Each row of a before or after table is a point. The points were changed in one or more steps. Then noise was added and the rows were shuffled. The steps act on columns, c1 being the first. Write out the steps. A step turns or swaps two columns, mirrors them in a line or flattens them onto one, adds a multiple of one to another, or multiplies or shifts one. Angles are multiples of 10 degrees, from the lower column toward the higher: turns from -170 to 170, lines from 10 to 170 but not 90. Use the fewest steps. Two steps may share a column if one is a turn and the other turns, adds or multiplies; they go together, in the order done. Otherwise the lowest column goes first.

Before (10 x 2):
[12 37]
[19 7]
[14 19]
[42 0]
[-32 55]
[16 30]
[-34 -2]
[-4 21]
[59 -5]
[16 21]
After:
[7 -33]
[25 23]
[1 -27]
[-32 -28]
[-50 -34]
[-9 -18]
[2 -24]
[59 -21]
[17 -13]
[14 -36]
Steps: turn c1 and c2 by -140 degrees

Before:
[25 -6 -26 -24 60 -6 -18 10]
[-10 47 34 -1 23 -24 1 6]
[-27 -10 -11 2 47 18 -8 4]
[17 32 -39 -43 3 28 41 -30]
[-9 -21 -28 -8 -15 12 21 -13]
[-16 1 32 -3 48 -23 51 37]
[-30 -14 25 31 -8 38 -2 28]
[-18 22 -7 -8 27 -8 -16 33]
After (8 x 8):
[26 -5 -24 -45 63 -27 -16 10]
[-12 49 34 -23 23 -44 0 7]
[-20 22 -6 -27 27 -28 -15 31]
[-11 4 30 -22 46 -43 52 38]
[-30 -16 27 11 -9 20 -3 29]
[-29 -12 -10 -16 47 -4 -10 3]
[19 34 -34 -62 3 7 44 -31]
[-9 -20 -29 -28 -15 -8 23 -13]
Steps: shift c4 by -20; shift c6 by -20

Before, 8 rows:
[-2 37 24 25 -37 10 22 7 -4 -18 -11 -8]
[15 -11 -12 -21 1 22 -1 -26 13 15 3 -4]
[-9 -3 4 -21 -5 -5 -7 10 18 -1 10 27]
[7 -10 16 4 -10 -10 14 5 30 15 11 4]
[16 -19 -16 -24 5 22 2 -10 28 4 -29 -7]
[9 6 8 -12 -5 -15 21 -5 -4 9 3 2]
[-20 -13 28 -8 -7 -1 16 8 20 -10 13 30]
[27 4 -15 7 1 -5 44 3 18 22 9 6]
After (8 x 12):
[15 -10 18 3 -16 -2 -15 4 28 6 11 4]
[16 -12 -11 -20 1 -16 15 -28 10 15 2 -4]
[-10 -11 27 -8 -11 -10 -14 7 21 -20 13 30]
[-17 38 24 24 -57 -21 -11 6 -4 -3 -12 -9]
[10 6 8 -11 -8 -1 -25 -6 -5 10 2 2]
[5 -18 -14 -25 9 -17 12 -11 28 15 -31 -7]
[-3 -3 2 -22 -7 8 3 11 17 -8 10 29]
[20 4 -18 9 1 -25 -38 6 17 27 8 7]
Steps: swap c1 and c10; multiply c5 by 1.6; turn c6 and c7 by 140 degrees
